Every row gives one point. Any point is a mix of the corners, with weights that add up to 1. It lies inside the corners' shape when no weight is negative. Is each point inside? If not, which corners have a negative weight?

Corners:
(1): [ 8.8  0.5 -2.2]
(2): [-2.4 -0.8 -1.0]
(3): [-0.7  0.0  6.5]
(4): [-0.8  2.9 -1.6]
Points:
[-2.8  0.7  3.0] -> outside (1)
[-0.6  1.2 -0.2] -> inside
[ 5.6  1.0 -1.7] -> inside
[-0.4  0.6  4.2] -> inside
[ 0.5 -1.2 -0.4] -> outside (4)
[-3.8  0.4  2.8] -> outside (1)

Corners:
(1): [ 2.1 -2.9 -1.6  2.7 -2.5  1.5]
(2): [-7.1  4.4  0.4 -5.8 -8.4  2.1]
(3): [0.1 0.3 1.1 3.6 3.1 5.1]
(4): [ 3.5 -1.3 -0.2 -3.9  2.9  2.2]
(5): [ 1.1 -6.2  3.8 -5.7  1.3  1.1]
(6): [-2.8 -1.2 -1.9  2.9 -2.3 -1.1]
(7): [2.2 1.3 5.7 3.9 2.2 1.8]
Points:
[-2.8  1.5  0.5 -3.5 -3.5  2.1] -> inside
[ 1.4 -3.8 -1.0  0.5  1.5  0.7] -> outside (2, 7)
[-0.5 -0.4  0.6  1.4 -0.8  0.7] -> inside
[-1.6  1.5 -1.0  1.2 -1.5  1.9] -> outside (5)
[-1.3 -0.2  2.3 -0.8 -2.4  3.1] -> outside (4, 6)

Corners:
(1): [-1.1 -0.9 -2.2  3.7  2.6 -2.5  1.7  1.1 -2.6  8.1  0.4]
(2): [-1.0 -4.6  1.3  1.4  2.0  7.1 -0.7 -0.9  2.7 -1.6 -2.2]
(3): [ 4.9  0.9  2.7  2.8  3.3  1.1 -3.9  3.3  4.3 -5.2 -3.4]
(4): [-3.0  0.7  2.5 -0.4 -2.6  2.5  1.9  0.9  1.4 -2.5 -3.5]
(5): [  1.6   0.7   4.3   1.7   0.2   2.4  -2.2 -11.2  -1.2  -4.2  -1.4]
(6): [  7.2   0.6   1.0  -5.6  -0.5  -1.2  -2.7   3.3 -11.0   5.3   4.1]
(7): [-1.0  0.1 -1.1  2.6  2.7  2.1 -1.6  0.1  3.0 -2.3  4.1]
(8): [ 0.6 -4.0  4.0  0.5  3.3 -1.5  3.7  1.7  3.3 -5.5  0.2]
(9): [-1.5 -4.2 -2.6 -0.4  4.9 -2.5 -1.7  2.2  0.6  0.2 -0.7]
(10): [-0.2 -0.1 -2.5  1.6  3.2 -0.5  0.1  4.5 -9.5  1.8 -2.1]
(11): [  3.6  -1.0   3.9   1.6 -12.6   1.6   1.8  -0.9   4.1  -6.6  -1.0]
(12): [ 1.0 -1.7  5.0  3.7 -0.6 -1.1 -4.3  3.4  2.3 -3.7 -0.6]
Points:
[ 1.3  0.2  3.8  2.8 -0.4  3.4 -1.2 -0.6  3.3 -6.4 -2.8] -> outside (1, 6, 9)
[ 2.2 -0.6  1.4 -0.2 -1.5  1.0 -2.0  0.8 -4.0  1.1 -1.5] -> outside (7, 8)
[ 3.0 -0.5  1.4 -0.6  0.0 -0.3 -1.5  2.4 -4.2  0.5  0.7] -> inside
[ 0.9 -1.3  1.5  1.2  0.0  2.6 -1.8  0.0  1.1 -1.0 -0.4] -> outside (8, 10)
[-0.4 -1.7  2.2  1.1  0.2  2.0 -0.2  0.9  1.3 -2.2 -1.5] -> inside
[ 0.3 -0.7  0.5 -0.3  2.6  0.6 -0.1  0.7 -2.2  1.0 -0.4] -> outside (11, 12)
[ 0.3 -1.6  1.4  0.9 -0.8  0.2 -1.4  1.3 -2.4  0.4 -1.4] -> outside (3, 7, 8)
[ 0.2 -1.0  1.1  1.1  3.0  0.2 -1.2  0.7 -1.7  0.2 -0.4] -> outside (11)
[ 1.8 -0.7  2.5  0.5 -4.9  1.1  0.4  0.4  0.8 -3.0 -0.8] -> inside
